Each row of a before or after table is a point. The points were changed in one or more steps. Then noise was added and the rows were shuffled. The steps act on columns, c1 being the first. Name the steps. A step turns or swaps two columns, mirrors them in a line or flattens them onto one, adds a multiple of one to another, or multiplies or shifts one. Angles are multiples of 10 degrees, from the lower column toward the higher: turns from -170 to 170, lines from 10 to 170 but not 90. Use the fewest steps. Two steps may share a column if one is a turn and the other turns, adds or multiplies; they go together, in the order done. Otherwise the lowest column goes first.

Before:
[[-0.37 -0.06]
 [-0.16  0.50]
 [ 0.16 -0.21]
 [-0.78 -0.16]
 [-0.22 -0.83]
 [ 0.80  0.31]
 [ 0.85 -0.14]
 [-0.08 -0.04]
 [ 0.14 -0.44]
 [-0.10 -0.03]
 [ 0.06 -0.32]]
After:
[[ 0.46 -0.19]
 [ 0.20  0.32]
 [-0.27 -0.81]
 [ 0.39  0.73]
 [-0.70 -0.54]
 [-0.31  0.17]
 [-0.26  0.00]
 [-0.41  0.16]
 [ 0.00  0.13]
 [ 0.05  0.11]
 [-0.50  0.68]]
Steps: turn c1 and c2 by -130 degrees

Before, 12 rows:
[[-0.30 -0.43  0.52]
 [ 0.61  0.01  0.51]
 [ 0.14 -0.40 -0.97]
 [ 0.43  0.18 -0.69]
 [-0.04 -0.26 -0.28]
 [ 0.40 -0.20  0.19]
 [-0.45  0.04  0.47]
 [ 0.52  0.07  0.54]
 [ 0.17  0.57  0.45]
 [ 0.28  0.24  0.17]
 [ 0.65 -0.14  0.36]
 [ 0.09  0.37  0.45]]
After, 12 rows:
[[ 0.13  0.25 -0.35]
 [-0.75  0.18 -0.31]
 [ 0.38 -0.02 -0.70]
 [ 0.45  0.37 -0.16]
 [ 0.45  0.07 -0.63]
 [ 0.53 -0.46  0.21]
 [ 0.14 -0.23 -0.41]
 [ 0.41  0.58 -0.24]
 [-0.98 -0.39  0.03]
 [-0.24 -0.24  0.10]
 [ 0.26 -0.13 -0.70]
 [ 0.54  0.04  0.34]]
Steps: turn c1 and c3 by -100 degrees

Before, 9 rows:
[[-0.13 -0.20 -0.11  0.50 -0.45 -0.24]
 [-0.49  0.33  0.42 -0.10 -0.50 -0.42]
 [ 0.86  0.05 -0.56  0.09 -0.20  0.37]
 [ 0.16 -0.91 -0.08 -0.23  0.19 -0.85]
 [ 0.79 -0.55  0.31 -0.16 -0.57  0.34]
 [ 0.47 -0.42 -0.71 -0.20  0.27 -0.20]
 [ 0.15  0.32 -0.23  0.43  0.28  0.38]
 [-0.85 -0.20 -0.27 -0.43  0.12  0.05]
 [-0.01  0.13 -0.05  0.22  0.07  0.56]]
After (9 x 6):
[[-0.15 -0.22  0.27  0.57  0.30 -0.07]
 [-0.49 -0.74 -0.43 -0.33  0.29  0.06]
 [-0.85 -0.60  0.06  0.35 -0.18  0.18]
 [ 0.87 -0.28 -0.17 -0.21  0.06  0.35]
 [ 0.49  0.40  0.32 -0.41 -0.46 -0.22]
 [-0.76  0.34 -0.54  0.20 -0.58  0.37]
 [-0.18 -0.10 -0.88 -0.75  0.17 -0.35]
 [ 0.09 -0.09 -0.20  0.12 -0.47 -0.57]
 [ 0.04 -0.03  0.12  0.54  0.07  0.20]]
Steps: multiply c1 by -1; swap c2 and c3; turn c4 and c6 by -50 degrees

Before, 11 rows:
[[ 0.53 -0.01  0.27  0.46  0.14  0.50  0.25  0.08]
 [-0.05  0.37  0.25  0.29 -0.74 -0.36 -0.66 -0.32]
 [-0.09 -0.33  0.03  0.03 -0.49 -0.30  0.27 -0.67]
 [ 0.46  0.48 -0.12 -0.28 -0.35  0.41  0.42 -0.06]
 [ 0.11  0.24 -1.01  0.09  0.21  0.46 -0.32  0.00]
 [-0.12 -0.01 -0.30 -0.12 -0.61 -0.15 -0.22  0.13]
 [-0.54  0.11  0.27 -0.25 -0.61  0.33  0.38 -0.20]
 [-0.62 -0.12 -0.76 -0.58 -0.68  0.45 -0.72 -0.93]
 [-0.08 -0.34  0.23  0.52  0.20 -0.46 -0.32  0.15]
 [ 0.68  0.22 -0.27 -0.66  0.44  0.42 -0.87 -0.70]
 [-0.42  0.42 -0.39 -0.27  0.33  0.44 -0.03 -0.33]]
After (11 x 8):
[[-0.12 -0.04 -0.29 -0.15 -0.32 -0.19 -0.20  0.11]
 [ 0.67  0.21 -0.29 -0.64  0.77  0.58 -0.88 -0.46]
 [ 0.15  0.26 -0.98  0.11  0.48  0.27 -0.38 -0.24]
 [-0.41  0.44 -0.37 -0.27  0.61  0.42 -0.02 -0.39]
 [ 0.44  0.48 -0.15 -0.28 -0.02  0.26  0.46 -0.25]
 [-0.53  0.06  0.22 -0.29 -0.29  0.28  0.38 -0.29]
 [-0.08  0.34  0.23  0.31 -0.41 -0.07 -0.69  0.02]
 [-0.13 -0.29  0.03  0.05 -0.18  0.18  0.27 -0.17]
 [ 0.57 -0.04  0.27  0.46  0.43  0.28  0.24 -0.19]
 [-0.64 -0.08 -0.76 -0.54 -0.37  0.78 -0.71 -0.60]
 [-0.09 -0.33  0.25  0.54  0.53 -0.35 -0.31  0.35]]
Steps: shift c5 by 0.30; flatten c6 and c8 onto the line at 140 degrees

Before, 12 rows:
[[ 0.16  0.56  0.06  0.20 -0.54 -0.35  0.13 -0.35 -0.08  0.22 -0.81]
 [ 0.25 -0.30  0.05  0.51 -0.19  0.37  0.67  0.66 -0.83  0.29 -0.29]
 [-1.01  0.24 -0.06  0.55  0.24 -0.16  0.03  0.69  0.29 -0.31  0.00]
 [-0.35 -0.47  0.23  0.56 -0.29 -0.45  0.12 -0.30  0.05 -0.04 -0.02]
 [-0.26 -0.57  0.41 -0.08  0.49 -0.66 -0.51 -0.40  0.14 -0.17 -0.32]
 [-0.60 -0.65 -0.04 -0.29 -0.19  0.45  0.31 -0.46 -0.53  0.06 -0.69]
 [-0.02  0.05 -0.55 -0.04  0.50  0.16  0.49 -0.11  0.08  0.15 -0.42]
 [-0.12 -0.68 -0.29 -0.43  0.29 -0.30 -0.15  0.04  0.19 -0.52 -0.23]
 [ 0.22  0.53 -0.61  0.14 -0.54 -0.53 -0.16 -0.45 -0.84  0.52 -0.68]
 [-0.68  0.53  0.14  0.18 -0.49 -0.05 -0.46  0.21  0.04  0.35  0.33]
 [ 0.09 -0.60  0.14  0.27  0.22 -0.15 -0.61 -0.55  0.16 -0.47 -0.36]
 [-0.31 -0.76  0.29  0.49 -0.73  0.04 -0.51  0.20 -0.18  0.67 -0.34]]
After, 12 rows:
[[-0.61 -0.02 -0.67 -0.28 -0.49  0.05  0.29 -0.78 -0.28  0.43 -0.24]
 [-1.00 -0.05  0.24  0.55  0.23 -0.30  0.04  0.52  0.32 -0.16 -0.41]
 [ 0.15  0.07  0.58  0.20  0.00  0.23  0.13 -0.79 -0.54 -0.37 -0.38]
 [-0.38  0.23 -0.46  0.55  0.11 -0.04  0.13 -0.25 -0.28 -0.46  0.18]
 [ 0.12  0.16 -0.60  0.27  0.14 -0.45 -0.63 -0.65  0.24 -0.18  0.06]
 [ 0.26 -0.59  0.56  0.16 -0.72  0.52 -0.17 -0.77 -0.68 -0.52 -0.21]
 [-0.71  0.14  0.55  0.20  0.11  0.35 -0.45  0.36 -0.46 -0.05  0.11]
 [ 0.23  0.05 -0.28  0.51 -0.78  0.29  0.65  0.32 -0.34  0.42 -0.66]
 [-0.10 -0.28 -0.71 -0.42  0.13 -0.53 -0.11 -0.09  0.32 -0.27 -0.22]
 [-0.25  0.45 -0.61 -0.04  0.09 -0.17 -0.47 -0.49  0.52 -0.66  0.00]
 [-0.31  0.30 -0.75  0.47 -0.09  0.67 -0.51 -0.07 -0.77  0.06 -0.38]
 [ 0.00 -0.54  0.07 -0.01 -0.05  0.17  0.46 -0.36  0.49  0.17 -0.25]]
Steps: swap c2 and c3; mirror c5 and c9 in the line at 50 degrees; swap c6 and c10; turn c8 and c11 by -40 degrees

Before, 11 rows:
[[ 0.46 -0.32  0.67 -0.56 -0.63 -0.49  0.24 -0.62 -0.17 -0.57  0.11  0.24]
 [ 0.38  0.15  0.64  0.11 -0.11  0.21  0.83 -0.37 -0.19 -0.08 -0.06 -0.47]
 [ 0.20 -0.32  0.23  0.34 -0.77 -0.06  0.16 -0.29  0.28 -0.58 -0.59  0.13]
 [-0.48  0.08  0.27 -0.37  0.13  0.13 -0.63 -0.20 -0.11 -0.23  0.04  0.31]
 [ 0.01 -0.46  0.54 -0.48 -0.64 -0.59  0.30 -0.24  0.28 -0.62 -0.28 -0.35]
 [-0.22  0.12  0.01 -0.47  0.47  0.39  0.13 -0.03  0.01 -0.43  0.07  0.70]
 [ 0.25  0.21  0.76  0.02 -0.26 -0.09  0.70 -0.20  0.33  0.25 -0.20  0.04]
 [ 0.44 -0.07  0.44 -0.02 -0.29  0.17  0.06  0.15  0.42 -0.07  0.14 -0.31]
 [-0.41  0.03 -0.48 -0.37 -0.40  0.06 -0.37  0.00  0.16  0.13  0.34 -0.06]
 [-0.41  0.20 -0.04 -0.30 -0.22 -0.16 -0.37  0.41 -0.28 -0.40  0.21  0.37]
 [-0.57 -0.46 -0.18  0.02  0.01  0.04 -0.37  0.26 -0.03  0.03  0.37  0.32]]
After, 11 rows:
[[-0.55 -0.42 -0.11  0.02  0.07  0.20 -0.33 -0.45 -0.24  0.02  0.40  0.31]
 [ 0.40 -0.33  0.58 -0.56 -0.56 -0.28  0.22  2.23  0.64 -0.58  0.16  0.24]
 [ 0.43 -0.04 -0.08  0.00 -0.23  0.07  0.05 -0.66  0.68 -0.06  0.12 -0.28]
 [-0.43  0.17  0.23 -0.26 -0.17  0.44 -0.41 -0.21 -0.18 -0.41  0.20  0.36]
 [-0.20  0.14  0.02 -0.45  0.53 -0.25  0.13 -0.96  0.02 -0.46  0.07  0.70]
 [ 0.22 -0.31 -0.13  0.31 -0.96 -0.22  0.18  0.59  0.41 -0.57 -0.56  0.10]
 [ 0.40  0.16  0.61  0.08 -0.10 -0.42  0.82  0.02  0.61 -0.09 -0.05 -0.47]
 [-0.48  0.09  0.25 -0.36  0.18 -0.24 -0.62  0.02  0.25 -0.22  0.08  0.31]
 [ 0.00 -0.48  0.07 -0.53 -0.69  0.10  0.31  1.97  0.76 -0.58 -0.29 -0.34]
 [-0.39  0.04 -0.45 -0.38 -0.29 -0.05 -0.38 -0.12 -0.46  0.13  0.33 -0.07]
 [ 0.23  0.22  0.20  0.04 -0.30 -0.13  0.67  0.54  1.04  0.25 -0.13  0.05]]
Steps: multiply c3 by 1.3; turn c3 and c9 by 60 degrees; add 0.3 times c11 to c5; turn c6 and c8 by -120 degrees; multiply c8 by 3
